Every row gives one point. Each copy is the shape, with its points in the same order, stretched, turned, moved and blurred by noise. Say if it was mirrored as well.

Shape (6 x 3)
[[ 0.78 -0.25 -0.33]
 [-0.36 -0.40 -0.08]
 [-0.24  0.09 -0.61]
 [-0.54  0.27  0.42]
 [-0.08  0.35  0.02]
 [ 0.05  0.17  0.18]]
Copy 1 (6 x 3)
[[ 0.38  0.78 -0.12]
 [-0.71  0.29 -0.04]
 [-0.36  0.30 -0.74]
 [-0.54 -0.66 -0.18]
 [-0.06 -0.21 -0.40]
 [ 0.04 -0.07 -0.17]]
Copy 1 is: mirrored
Copy 2 (6 x 3)
[[-0.04  0.97  0.07]
 [-0.54  0.00 -0.10]
 [-0.11  0.09 -0.57]
 [ 0.01 -0.63  0.00]
 [ 0.15 -0.14 -0.16]
 [ 0.09 -0.09  0.08]]
Copy 2 is: mirrored

Shape (8 x 4)
[[ 0.17  0.14 -1.17 -0.02]
 [ 0.29 -0.08  0.07  0.02]
 [-0.28  0.03 -0.30  1.31]
 [ 0.26 -0.18  0.23  0.17]
 [ 0.30  0.16  0.03 -0.02]
 [-0.51  0.34 -0.09 -0.07]
 [ 0.18  0.04  0.22  0.15]
 [-0.33 -0.18  0.20  0.21]]
Copy 1 (8 x 4)
[[ 0.86 -0.23 -0.20 -0.22]
 [ 0.10  0.19  0.12  0.21]
 [-0.09 -1.11  0.43  0.07]
 [ 0.01  0.10  0.10  0.43]
 [ 0.11  0.15  0.26 -0.08]
 [-0.37 -0.43  0.01 -0.55]
 [-0.11  0.08  0.28  0.09]
 [-0.40 -0.28 -0.08  0.04]]
Copy 1 is: mirrored
Copy 2 (8 x 4)
[[-0.82 -0.60  0.29 -0.33]
 [ 0.15  0.02 -0.06 -0.17]
 [ 0.20 -0.41  0.43  1.15]
 [ 0.35  0.02 -0.17 -0.03]
 [ 0.11  0.09  0.14 -0.20]
 [-0.48  0.57  0.14  0.27]
 [ 0.25  0.16  0.01  0.07]
 [-0.05  0.24 -0.29  0.45]]
Copy 2 is: mirrored
Copy 3 (8 x 4)
[[-0.23 -0.09 -0.96 -0.32]
 [ 0.11 -0.36  0.26  0.26]
 [ 0.84  0.63 -0.37  0.82]
 [ 0.17 -0.40  0.46  0.45]
 [ 0.24 -0.36  0.25 -0.04]
 [ 0.24  0.44  0.00 -0.40]
 [ 0.33 -0.28  0.41  0.22]
 [ 0.16  0.27  0.30  0.38]]
Copy 3 is: only turned
